Every row gives one point. Examples show where two turns around zero, p and q, send a point. Where does a point land after both, in the order given? Backwards means that the second turn is done in reverse. Each puzzle has new turns, and all numbers are rounded.
(in the rows, 128 means zero)

Turn p:
[77 77 92] => [113  56  95]
[140 143 115] => [142 143 117]
[111 179 146] => [ 95 173 117]
[184 114 159] => [162 141 183]
Turn q:
[113 153  83] => [103 155  89]
[127 140 190] => [115 107 186]
[185 153 120] => [150 183 149]
[125  68 183] => [165  62 159]
[103 150 112] => [ 96 134 111]
[116 104  79] => [140 128  73]
Where do these land?
p, then q: [185 125  63] => [185 193 133]
q, then p: [103 111 180] => [114  86 169]
q, then p: [117 126 101] => [138 124 101]
p, then q: [107 151 169] => [ 81 109 133]

Turn p:
[103 136 150] => [ 97 126 142]
[172  94 141] => [175 138 158]
[ 92 202 108] => [ 69 147  71]
[146  79 113] => [173 101 142]
Turn q:
[113 118 104] => [140 107 109]
[ 86 170 195] => [ 39 137 138]
[160 147 112] => [149 162 119]
[153  77 101] => [184 106 145]
Where do these land?
p, then q: [184  91 113] => [160 180 159]
p, then q: [123 111  98] => [160 118 136]
q, then p backwards: [129 153 109] => [138 152 111]
p, then q: [ 76 157 192] => [ 52  86 118]

Turn p:
[105 111 112 103] => [104 107 152 118]
[136 125 107 149] => [140 106 112 137]
[122  95 193 211] => [166 166 137 225]
[152 113 123  97] => [144 122 149  96]
[126 197 105  80] => [ 86 139  89  63]
Turn q:
[109 162  77  92] => [ 60 126 130 101]
[132 170 122  95] => [102 147 120  85]
[136  65 156 128] => [176  83 117 147]
[128 151  91 103] => [ 82 130 116 111]
[ 86 123 187 191] => [186 149 196 156]
[172  60 128 159] => [167 102  86 187]
[133 165 136 128] => [124 161 131 109]
Where do these land?
p, then q: [116 116  92 127] => [139  93 132 143]
p, then q: [116  93 134 150] => [160 141 133 154]
p, then q backwards: [176 145 150 157] => [174 128 167 146]
q, then p: [132 171 177 183] => [147 185  72 103]
q, then p: [103 140  80  95] => [ 78 121 163 147]
p, then q: [145  46 116  67] => [217  99 111  85]
q, then p: [107 185 147 116] => [ 97 172 131  92]

Turn p:
[148 179  86 125  89 158] => [133 160 117 125  73 183]
[119  72 127  58 107 112] => [104  97 166  55 126 106]
[ 85 155 180 121 156  91] => [ 85 164 120 145 168  80]
[128 116  96 180 173 128] => [174 109  82 148 158 135]
[161 120 174 108 174 122] => [130 136 177 140 184 124]
[159 113 177 145  83 158] => [121 103 180 172  90 126]
[101 111  85 140  92 104] => [141 115  90  97  88 105]
[121 162 108 154 112 119] => [138 154  97 141 102 129]
[131 123 120 120 166 161] => [125 112 124 129 162 164]
Turn q:
[144 132 152 162  58 133] => [116 152 105 180  74 133]
[140  57 141  99 106 139] => [135  80 163 126  73 117]
[137 145 112  96 115 102] => [118 160 144 105 122 104]
[130 145 130 144 145 115] => [138 139 117 135 152 122]
[ 72 173 128 100 155 119] => [109 158 162 111 183 158]
[155  81 137 225 166 118] => [166  66  70 188 153  96]
[ 98 158  82  98 116 158] => [ 75 142 126  82 133 156]
[148 132 141 101 164 140] => [167 125 136  96 135 138]
Where do these land?
p, then q backwards: [147  80 145 103 107 119] => [123  84 123  86 140 114]
p, then q: [103 105  97 134 107 105] => [107 131 146 107 107  90]
q, then p backwards: [131 139  95 158 167 160] => [ 92 113  90 130 168 139]
p, then q: [104 116 119 104  85 145] => [ 91 123 165 134 102 137]
p, then q: [125 121 108 170  77 135] => [ 96 129 110 147  79 100]
p, then q backwards: [129 168  90 167 141 168] => [135 157 160 173 118 176]
p, then q: [146 157 189 107 185 112] => [174 144 122 145 201 155]
q, then p backwards: [ 93  98 135 137  98 125] => [124 124 168 133 109 162]
q, then p: [173 167 174  73 185  83] => [152 204 205 140 159 152]
